Each wall is flat, endless, passes through zero and stands at right angles to its row. A trip goes straight from one point to another. List the walls that it crosses, first one first.

Walls:
(1): [ 0.2 -3.5 -2.6]
(2): [ -1.8 -14.2  -4.3]
(3): [-1.4 -2.0 -3.9]
(4): [-1.0 -2.8  1.9]
Trips:
[ 5.0  1.3 -2.1] to [ 2.7 -4.9 -1.2] => 3, 2, 4
[ 1.9  1.4 -4.8] to [-0.1  0.3  2.6] => 1, 3, 4
[-1.1 -4.2 -1.5] to [-1.6  1.8  4.2] => 3, 1, 2
[ 8.0 -0.4  0.3] to [ 6.8 -2.9  2.0] => 2, 4
[-1.2 -1.2  3.9] to [ 2.0  1.4 -0.8] => 2, 4
[ 2.1 -4.5  0.5] to [ 0.0 -1.8  6.6] => 3, 1, 2
[5.4 3.0 1.6] to [-0.3  2.5  1.7] => none
[-5.4 -6.2  0.3] to [ 0.8 -1.7  6.3] => 3, 1, 2
[-2.9 -8.7  0.2] to [-3.6 -0.3 -1.5] => none

Walls:
(1): [ 3.9  2.8  0.5 -0.9  6.3 -4.9  3.0 -1.2 -5.1 -3.3  2.5 -6.1]
(2): [-1.8 -3.2 -4.0 -2.6  2.8 -8.1 -2.3 -1.9 -1.5 -2.5 -3.6 -2.1]
(3): [ 0.2  5.9  4.4 -4.3 -1.5 -1.0 -2.3  1.0 -4.7 -3.4  3.6  3.3]
(4): [-0.2 -5.0  5.8  2.6 -3.9  0.1  3.0  2.4  4.1  1.9 -7.8 -3.4]
Trips:
[ -3.8   0.3   0.4 -11.0   2.1   3.5   1.1   5.6   5.1   4.4   2.8  -0.7] to [-4.9  0.8 -2.9 -6.9 -1.3 -5.8 -6.5 -2.1  2.7  5.3 -4.2  3.7] => 2
[-2.7 -0.3 -4.4  2.1  4.8 -2.1 -3.1  5.3 -4.1 -2.8 -3.0 -0.2] to [ 0.2 -1.0 -1.7 -3.5  3.3  1.5  7.2 -6.2  3.3  0.6  3.0  0.6] => 2
[-8.2 -3.2  0.0  2.2 -2.5  0.4 -4.2  0.3  0.8  6.4  5.6  3.2] to [ 2.2 -2.7  5.2  2.5 -0.4  1.4  1.4  2.0  3.9  0.3  0.3  2.7] => 4
[-0.5 -1.9 -6.0 -2.9  4.7  1.0  0.6  2.6  2.6 -1.0  2.7 -0.6] to [ 7.3  0.5  1.2 -0.4 -5.5  3.5  0.7  3.0 -0.1 -5.9 -0.5 -9.3] => 2, 4, 3

Walls:
(1): [ -5.7   1.6  -1.5   7.0   5.3  -3.0  -2.1  -1.1  -2.2   0.4   6.0  -1.6
  -2.6   4.4   3.3  -6.2   0.8  -3.2   0.9   0.7  -2.5  -0.6   0.6   2.7
   0.0   6.1   2.8  -2.5 -12.6  -3.3  -1.9  -4.0   0.2   0.3   4.7   3.1
   2.2  -6.0   1.1  -6.6  -1.1   3.2  -3.8  -1.4   5.2  -0.8   5.5   5.6]
(2): [-2.1 -3.2 -6.3  4.9  2.3 -2.5 -1.1  0.8 -0.2 -2.6 -1.6 -1.3 -8.2  3.5
 -2.9  2.3  1.8 -1.5 -2.2  1.3  1.4 -2.3  1.7 -2.3  2.0 -1.3  1.0  2.2
  0.9  3.5 -2.5 -2.2  2.1 -3.3 -4.8  3.5  3.1 -6.3 -0.6 -6.0  4.1 -4.2
 -4.4 -0.2  2.7  3.3  5.5 -0.8]
(3): [-7.3 -0.6  0.3 -7.2  2.9  3.2  4.3 -3.1 -3.4  1.1 -3.9 -1.6 -0.9  5.6
 -1.1 -0.2  0.7  3.1 -3.4 -2.5 -2.7  1.3 -4.2 -1.8  6.2 -1.6  1.6 -0.9
 -2.8 -0.3  2.0 -0.4 -0.4  2.0 -2.2 -4.0  5.7 -3.1  2.5 -6.1 -1.6  4.2
 -2.0 -2.0  3.8  2.0  5.8 -5.4]
(4): [ -4.5   1.7  -0.2   5.1   1.8   3.2   2.8   0.5   0.1   2.0  -1.3   6.8
   0.4  -6.8   2.0   2.4   2.2   0.3   0.6  -2.0  -0.6  -2.7  -6.5   3.0
   3.3  -4.4  -3.8  -0.4 -10.0   4.9  -4.6   2.0  -2.5   0.8  -0.2   2.7
   2.4  -1.1   0.7  -0.2  -4.7  -2.3  -2.8  -3.8  -0.6   7.6   0.9   4.0]
Trips:
[ -3.4   5.0  -1.0   2.0   1.4   3.2   1.9   2.8   0.6   0.4   0.1   0.8
   4.4  -1.5   2.2   2.3   3.0   3.1  -1.8 -11.8   2.9   1.2 -11.3  -8.8
   6.0   0.4  -8.8  -3.7  -1.0  -4.7  -1.6   4.8  -0.6  -2.7  -0.4  -0.1
   2.0   0.8  -2.2  -9.6  -2.9  -3.1  -4.4   2.3   0.8  -4.6   3.4  -2.5] to [ 2.1  3.8  0.7  5.1  0.0  1.4  1.8  4.0  0.2 -2.2 -1.2  1.6  5.2  0.0
 -0.1  0.4  2.3 -4.4  1.9  6.6  2.5 -3.7 -0.4 -6.9  2.2 -1.9 -5.0 -1.3
 -8.9  9.5 -0.4  1.3  0.4 -0.7  0.6 -2.2 -4.5 -1.6  2.0 -0.9 -2.9 -5.0
  3.3  2.4  4.9 -1.3 -8.5 -0.3] => 2, 3, 1
[ 4.1 -1.0 -0.6  4.6 -3.8 -4.8  0.9  5.3 -2.5  7.8  8.0 -7.8  2.2  1.6
  4.5  5.1  2.6  3.4  0.7  4.2  1.1  1.5 -9.9 -2.9  6.5 -0.2 -3.2 -3.8
 -3.8 -0.1  2.5  2.4 -1.1 -3.5  1.5  5.8 -2.8  3.2  1.5  7.9  0.3  2.1
 -3.8 -2.1  8.2 -1.7  1.5 -2.4] to [ 0.6  2.4 -3.4 -7.7 -4.1 -3.5  3.1  0.8  2.2 -0.8  1.7 -4.0  0.1 -5.1
 -3.9  0.8 -6.7  5.1 -2.6 -4.0 -7.5 -5.2 -1.1  0.1 -3.9  6.0 -0.4  2.3
  2.7  3.5 -3.5 -1.1 -1.1 -0.8  1.8 -1.9  2.6 -2.9  6.5 -1.7 -4.2 -0.6
 -1.5  1.1  2.6 -1.9 -8.2 -0.6] => 1, 4, 3
[-0.4  7.7  0.9 -1.6  0.3  8.3  5.3  0.7 -2.4  0.1 -3.7 -1.4 -1.9 -3.3
  1.8 -0.1  3.6  5.2 -0.5  1.4 -4.8 -2.0 -1.4  0.6 -6.0 -7.5  5.1  5.5
  0.3 -4.1 -4.5 -0.9  3.5  3.3 -0.5 -4.0 -2.7  2.7 -1.4  6.9 -1.3 -4.9
 -1.1 -3.9  2.5  0.4  3.7 -2.1] to [-2.5  1.6  3.7  0.5 -2.1 -1.8 -0.3  0.9 -1.3 -4.3  2.7  0.1  3.5 -2.4
 -1.6 -5.2  1.0 -5.2  4.1 -1.7 -1.6  7.5 -4.6  2.2 -6.2  0.4  1.8 -3.0
 -1.2 -0.5  4.9 -4.0 -1.0  6.1 -1.0 -1.8 10.7  0.9 -3.6 -4.3  4.0 -6.2
  4.6 -1.8  4.3 -1.1 -4.8 -2.2] => 1, 4
[ 7.0  0.0  5.9  0.5  8.9 -2.6  5.8  0.7  4.6  1.1 -7.2 -3.4 -5.5  2.5
  8.5 -0.9 -2.8  2.2  3.2  3.4  1.3 -2.2 -1.8 -1.8  1.3 -4.0 -2.9 -1.5
 -1.0  1.7 -2.4  3.2 -2.0 -4.6 -1.8  0.1 -4.1  0.0 -1.2 -0.6  1.7  5.6
  0.8 12.9 -4.4 -4.1 -3.6  6.4] to [ 0.9  3.3  1.7  1.9 -1.5 -3.8 -1.8 -8.2 -4.1  0.1  3.2  1.0 -1.8  2.4
 -0.2 -1.4 -3.7 -0.8  0.9 -4.7  5.8 -0.5  5.8 -2.8 -1.4  1.5 -3.4 -0.9
  3.6 -0.3 -5.5  4.4 -1.1 -3.0  2.5 -3.6 -3.0  4.8 -2.5  1.8 -1.4  8.2
  7.3 -3.8  0.2  9.2  0.7 -5.6] => none
[ -4.7   1.5   3.1   1.0  -0.1   5.7  -4.4  -4.2  -0.3  -1.5  -7.1   1.0
   2.4   2.2  -0.9   2.5  -0.3  -1.7   1.3   1.3  -0.4  -9.3  -2.4   3.1
  -1.4  -3.6   3.8   0.3   1.1  -3.5  -2.1  -0.6   4.5   2.8  -0.6  -3.3
   4.3  -8.9  -4.0 -10.6   0.0  -2.0   1.3  -0.4  -0.7  -5.7  -6.9 -10.5] to [ 6.4  0.1 -1.4 -0.3 -1.9 -0.9 -0.7 10.6 -5.7 -1.8 -1.4  1.0  0.9 -0.8
 -0.9  0.0  4.0 -3.4 -9.3 -1.3 -1.6  2.5  2.2 -2.2  1.6 -1.5  2.7  3.8
  5.5 -1.0 -2.5  2.5 -8.9 -0.7  0.8  0.7 -0.7  1.9  3.7  2.1  3.1 -1.7
  0.7  4.1 -0.4 -4.8  1.3 -2.1] => 3
